Each wall is flat, endless, passes through zero and stands at right angles to its row. A trip goes straight from one point to another. Which walls does it cross, in order?

Walls:
(1): [-55   0]
(2): [-24  -4]
(3): [-45  43]
(4): [-22  -6]
Trips:
[ 26 -44] to [29  1] => none
[ 24 -12] to [-9 14] => 3, 1, 2, 4

Walls:
(1): [ 88  13  25 -74  36 -21  43   9]
(2): [ 96  69 -19 -10  23  -3  64  43]
Trips:
[  2 -67  -6  23 -14  -5  -8 -23] to [ 18 -13  24 -28  25   8  52 -11] => 1, 2
[-50 -29 -47  34   7  20 -23 -42] to [ 17  35  90 -10 -11  -5  53  -7] => 1, 2
[ -35  -10    8   50   -2 -121  -19   46] to [ -8   4  -8 -74 -75 -12  18 -32] => 1
[ 24  21 -18  16  22  58 -10  36] to [-32 -17 -98 -42 -46 -12  49   3] => 1
[-53  48  49 -21   9 -64 -38 -29] to [-47 -88 -26  29  67 -15  -8  50] => none
[ 29  16 -42 -11 -26   8   8 -13] to [-63  76 -63  34  31 -56 -24 -22] => 1, 2
[-7 66 51 81 23 81 56 65] to [-39 -49 -27  36  -4  80  -5 -35] => 2
[  2  39  31   2  40 -79 -38  66] to [ 65 -22  -7   3 -83 -36 -56  -7] => 2
[  7  44  -9  -8  17 -17  31  10] to [ 17  36  18 -38  43 -23 -53 -27] => none

Walls:
(1): [ 17 -18  -3  32  42  17  34  27  37  27 -25  34 -27  19  34  16  34 -77]
(2): [-86 -42  15 -14  13  15 -21  23  30  -8  46  30 -35 -16  61  -3  11 -69]
(3): [ 43 -17  32  33 -18  42 -13  17 -37  59  37  58   8  37 -24 -17 -31 -23]
(4): [  22  -13    9   11  -10  -26 -121  -18  -51  -14   35    4   21  -49
   22  -51  -16  -33]
Trips:
[ 11 -20  32  36 -14 -57  30   7 -16  61   0 -36 -27 -50 -14 -34 -42 -70] to [ 75 -31   1 -10  13  39  61 -28   0 -49  14  12 -83 -22  -4 -23  -2  27] => 2, 4
[ 24  67 -32 -42  24 -36 -14 -14  59  82  38  23 -32 -38 -26  -4 -53  56] to [-16 -24  10 -21  27 -18  24 -15 -45 -10 -15 -16   1   7 -41 -23  26  25] => 3
[ -9 -24  11 -49  19 -20   0  31  -4 -37 -30   5  33 -49  38 -24  23 -13] to [-13 -11 -18  21  -9 -12 -61  -9 -11  37  -5  94 -23  35  19  42  17  13] => 3
[ -8  30  -4   3  21 -20  43  -9  14  14  11  -4 -22  -5 -13 -17 -25  19] to [-44  24 -18  42  26 -22  39 -28 -13   2 -24 -11 -17 -14  46   5 -14  37] => none
[ 21  -8 -41   9  34  22 -31   3 -16  -6 -58 -15 -35  17 -54  -1 -51  64] to [-27 -20  21  -3  -3   8 -36  47 -11 -10   4 -34  24   9 -48  -6 -23  35] => 3, 4
[ 50   5  29 -21 -66  22   8 -25   5 -44 -24  23 -27 -35   8 -77   5 -23] to [-39   2  22  23  14  -2  46 -13   3 -73 -35 -14  58 -20   1  33 -13 -30] => 3, 2, 4, 1
[ 13  43 -16 -22 -13  59 -36 -13 -33 -47 -38  43   5  29  19 -16 -40 -53] to [-43  20  13  22   0  19  54  -9 -63 -83   5 -18  25   8 -15  -9  22 -16] => 1, 3, 4, 2

Walls:
(1): [-27  14  64 -10 -56  19 -34  36   0  31 -45 -23   7   1   9  30  16 -19
 -10   3  15  33  35  -3  51  34   7 108  -5  11 -25  68 -18  27   1 -39
 -17  38 -19 -23 -43 -61 -27  15  -4   7  11  -2]
(2): [ 29  14   7 -25   4 -39  13 -41  62 -24  36  15  21  31  78  12  20 -65
 -32   4  60  26   4 -44 -74   0  12  72  10 -22  20 -39   5  -5   6  -3
   5 -48 -57  10 -36 -22 -52  16 -47 -19 -17  -5]
(3): [  2  21 -97 -39  16 -15  20  68   5 -40 -12  -5   8  52  40  27  24 -10
  -1  -6 -27  25  11 -16  18   0  14   8 -50 -23 -57  21  26  -3  34  26
 -14  40  85  34 -28 -37  79  -8  19  26 -43  -3]
(4): [ 51  31 -28 -29  75  43   4  66 -30   4 -11  23 -15 -22  43   7 -94 -44
 -57  75  -6 -33 -22  11 -15 -42  96  49 -32 -58   5  26  -9  33 -59 -26
 -24  27 -23 -73  52 -58  -5 -38  64 -39  24  31]
(5): [ 70  -6 -21  29  22   8  36 -46 -13  11  16 -38  72 -38   8   9   1  22
 -43  25 -60  11  23   4  13  -6 -19  31  10 -27   5  16 -44  52   1 -41
 -51 -35  13  37 -52  43 -65  36 -63  39 -51  28]
Trips:
[ 41  -3  16  59 -33   5  -9 -35   7  88  10 -76   7 -31  17 -17  75  -8
   6  -8  73  78 -16  30 -18 -23  15  -4   7 -16   8   5 -27 -31   8   3
   2   2 -37   9  23 -27  21 -53 -20   8  -4  40] to [ -15   64   16   26   12  -44   -1  -14  -39  -25   44  -36   28  -24
   -5  -16   -4 -121   15   25  -58   48   21   21   11    7   91  -16
  -20  -11   -3    5   17   -5  -54    2   48  -54  -41   66    3   50
   -7   14  -24  -17   10    9] => 1, 4
[ 34   1  55  15  -6  32 -73 -17 -53 -22  24  21   5 -25 -36  45  53 -63
 -24  48   6  37  13  19  91  26  26 -44  -6  62  72 -14 -33 -17 -56  39
 -23  30   2   6 -49  34  57 -28  43 -16 -27 -10] to [ 41  -7 -38 -24 -23 -64  19 -44   3  -7 -14  71   2  46  23   9   3  21
  13  15 -49  -2  43  11 -17  30  30 -16  30 -21  26  14  38 -56 -30  44
  15  -9   2  17   9   5   6  34  47 -26 -14  16] => 1, 3, 2
[ -2 -15  -1  76  11   4   6  14 -42 -39  38  40 -48 -14   5  29 -37  26
 -18 -56 -38 -14  -3  37  14  11  46  14   1 -34  24  -4   8  15 -58 -24
  -4 -65 -22  12  18 -41 -61  22 -28 -27 -24 -33] to [-112   52   14   -1   24  -12  -17  -41  -16  -18    2   34   34  -39
    4  -43  -83   -1   47    5   80   16    7    8  -27    1   -5  -87
   -5   13   32   49   35  -23   24  -38  -66   18  -29  -17   57  -41
  -30  -13   32  -15  -55  -45] => 5, 2
[-16 -26 -13  17  27 -23 -13  27  28 -38  39  -6  26 -15  14 -44  -2   9
  33   4  24 -28  53 -60 -41   4  42   3 -60  -5   9  10  15  41  10 -59
 -29  -9  64   5   8  16 -81 -29  12  -6  35  30] to [-38 -19  31 -19  59  58  22  -6 -25 -25 -57   8 -24 -22  16 -94  52  13
  25  35  53 -27 -39   7  30 -15 -35 -33  13  16 -40   5 -17  47  37  -5
  22 -12  -4  -8  13  11  19 -16  20  31   4 -32] => 3, 2, 5, 4
[-19  13 -13 -36   7   2 -33   3  49  -3  -3 -29 -41 -42 -69 -36 -16  26
  16 -53  -6 -28 -13  55  11   7  46 -49  -4 -25  14 -15  24 -40 -14 -38
   5 -21  33 -68  26   4 -40 -73  51  -9 -57  -5] to [ 45 -32  72  69 -79   5  -1 -11  45 -69  12   9 -27  29  15   1  -2 -10
  13   7 -17 -33   9  20  19 -14 -36  47  94 -42  50  -3   1 -63  -3  14
 -10   3  52  19 -33 -43  40  21  24 -29  22 -15] => 4, 1, 2
